Every row gives one point. To make a cloud, some directions were put in groups of two or more. Within a group, all points are equally far from the middle, so they leave a hole (a ring in 2 directions, a hollow ball in 3). The other directions are filled evenly. Then the cloud was stretched, turned, moved and blurred a little. Count the holes, and give their numbers of directions, smallest first.
(in the rows, 128 means zero)

Cloud, 22 rows:
[[187 147 164]
 [136 166 170]
 [120 112 192]
 [ 78 182  82]
 [147 100  69]
 [ 61 101 114]
 [ 50 162  92]
 [128 114 123]
 [ 50 171 135]
 [133 125  48]
 [151 129  51]
 [154 139  72]
 [ 66 188  76]
 [148  95 177]
 [146 142  81]
 [189 204 106]
 [101 128 177]
 [ 64 134  71]
 [ 60 157 140]
 [110 148 120]
 [ 59  91  91]
 [114 116 167]]
Holes: 0

Cloud:
[[126 102  73 205]
 [147 170 137 183]
 [176  62  74 122]
 [139  89 146 107]
 [187  46 182 109]
 [ 90 141 106 102]
 [197  88 187 118]
 [213 139  71 139]
 [145 120 119  63]
 [144  81  76 193]
 [102 164  61  90]
 [201  86 189 200]
 [180 188 175 125]
 [187 146 146 135]
 [156 159 105 110]
 [100 186 102 162]
 [110  88 101 197]
 [128  86 172 137]
 [ 90 171 159 166]
 [177  71  83 119]
 [155 134 153  97]
 [106 129  74 133]
 [171 117  87 169]
 [176  56  96  90]
 [216 122 164 166]
 [136  82  80 179]
 [166  72 100 115]]
Holes: 0

Cloud, 52 rows:
[[ 59  84 132 145 110 115]
 [122  88  86 120  37 230]
 [114 136 174 155 198 134]
 [ 71 175 142 158 168  80]
 [103  60 142 172  86  82]
 [100 168 108 109 138 189]
 [103 135 132 102  73 155]
 [114 105  88 166  62 219]
 [ 83 136  74  73  82 208]
 [ 94  56  52 151 152 123]
 [166  63 154  67 147 121]
 [ 76 111 189  88 147 120]
 [159 205  49 161  87 176]
 [158 103  70 124 169  99]
 [106  49 162  95 143 113]
 [ 92  56  48 107 154 168]
 [111  88  71 117 166 215]
 [182 128 138 122 137 136]
 [174  55 113 159 176 134]
 [ 38 160 201  91 121 180]
 [164  62 135 172 108 118]
 [128 147  59 144 162  92]
 [174 127 171  36 124  88]
 [136 196 128 170 107 172]
 [166  88  75 145 113 200]
 [163  98 175 107  69 168]
 [126 125 135  39 148 113]
 [ 54 202 115  71  63 196]
 [ 67 133 134 136 134  99]
 [103 184 187 149 130 192]
 [ 90 133 162  62 108 150]
 [ 74 122 182  65 175 126]
 [ 48 203 112 158 138 170]
 [102 165  73  77  95 105]
 [170 109  40 160 121 121]
 [105  92 142  99  87 168]
 [144  59 184  78 122 177]
 [115 168 120 170 100 112]
 [127  99  80 150  33 144]
 [ 93 183 126 165 134 213]
 [123  88 129 197 126 128]
 [ 44 164 130  47 148 202]
 [ 94 152  57 131 129 171]
 [ 67 120 155 139 133 109]
 [163 106 179 181 102 182]
 [177  98 178 144 164 174]
 [164 104 156 169 123 122]
 [ 87 134  80  72 148  91]
 [ 73 121 164  91 121 175]
 [164 162 150 113 173 169]
 [172 184  96 107  89  92]
 [ 86 150 136 188  81 135]]
Holes: 0

Cloud, 78 rows:
[[ 88  88 192 160 179  87  96 129]
 [ 94  89 128 186 197 125 125 194]
 [ 49  68 116 103 139 169  79 175]
 [150  79 133  66 188 127  94 110]
 [138  92 119  63 158 191 152  90]
 [132 103 198 100 133 109 198 143]
 [126  95 193 142 147  82 175 158]
 [130 115  92 159  78  99 178 167]
 [100  71 207 118 135  98  90 141]
 [152 156 121  39 110  95 131  79]
 [124 123 145  88  76 116 160 215]
 [ 10 132 114 139 114 154 134 189]
 [ 73  99 169 114  99 199  74  98]
 [ 94  95 140  98 172 133 145  36]
 [ 55 176  59 108 115 130 138 199]
 [122 133  68  57 135 163 191 178]
 [161 141 152  89 190 118  84 172]
 [150 171  64  69 169 173 131 100]
 [140 196 112 171 132 168 165 166]
 [151 158 151  70 174 106  78 173]
 [162 140 134  43 105 113 183 103]
 [ 38 174  75 144 120 167 175 116]
 [ 53 148 200  74 121  79 137 127]
 [ 85 165 105 145 102 100  62 184]
 [173 136 150 105 185 113  78 142]
 [ 73  89 120  66 152 199 167 164]
 [136 117 182 104 182 195 124 160]
 [ 45 135 165  69 125 204 154 135]
 [114  77  87  96 184  76 181 159]
 [ 44 147  74 117  98  89 160 100]
 [160  89 130 178  99 114  98 113]
 [ 72 185 131  62 143  95 187  98]
 [103 127  59  95 107  98 116 208]
 [ 32 169  86  73 138 144 184 133]
 [124 189  86 172 152 170 122 192]
 [118 185 120  84 205  83 116 178]
 [ 85 104 192 129  99 184  78  86]
 [168 133 186 106  86 107 172 128]
 [115  72  87  56 132  84 167 168]
 [ 59 196  51 134 169 168 130 162]
 [134 162 143 144 132 147 100 227]
 [129 168 130 161  82  93 167 179]
 [ 78  59 109 143  84 149 102  77]
 [ 60  95 192  70 121 127 181 155]
 [ 80 192  61 159 171 157  85 163]
 [151  85 187 146 118  80 121 135]
 [ 69 182  80  80  91 198 123 103]
 [178 148 159  67 101 165 134 101]
 [ 68 201 109 174 188 162  88 152]
 [139  73 147  66  66 117 159 115]
 [ 32 119 180  77  99  98 124 157]
 [ 35 121 176 165 111 151 151 189]
 [ 44  96 138  57 177  99  93 124]
 [ 50 125 138 156 102 222 105 126]
 [ 46 159 107 168  98 204 126 103]
 [118 167  53 101  81 177 169 141]
 [ 42 172 154 118 222 129 140 160]
 [ 22 110 163  78 110 123 133 179]
 [ 58 145 201  95 167 156 185 138]
 [152 183 128 157 158 129  61 131]
 [152  81  97 162 175  88 110 110]
 [ 58 100 119  63 136 110 101  58]
 [153  93 124 105 162 121 185  67]
 [ 49 126 121  56  96  86 104  97]
 [ 81 154  83 151  85  78  88 118]
 [101  61  92  94 129 122 183  71]
 [ 87 115 190 164 171 139 185 175]
 [116 217 106 164 137 157 161 101]
 [154 138 109 181 126 198 122 152]
 [ 87  95 120 177 148 130 205 101]
 [168 117 179 149 138 180 119 106]
 [ 54 136 157  53 161  78  95 114]
 [111 190 107  80 206  96 139 185]
 [168 160 127  54 140 117 104  79]
 [152 159 161  93 170 127  83 195]
 [ 79 195 112  47 123 158 175  93]
 [151 115 147 159 133  87  86 181]
 [ 55 161 191 155 196 175 118 161]]
Holes: 3 (2, 3, 3)
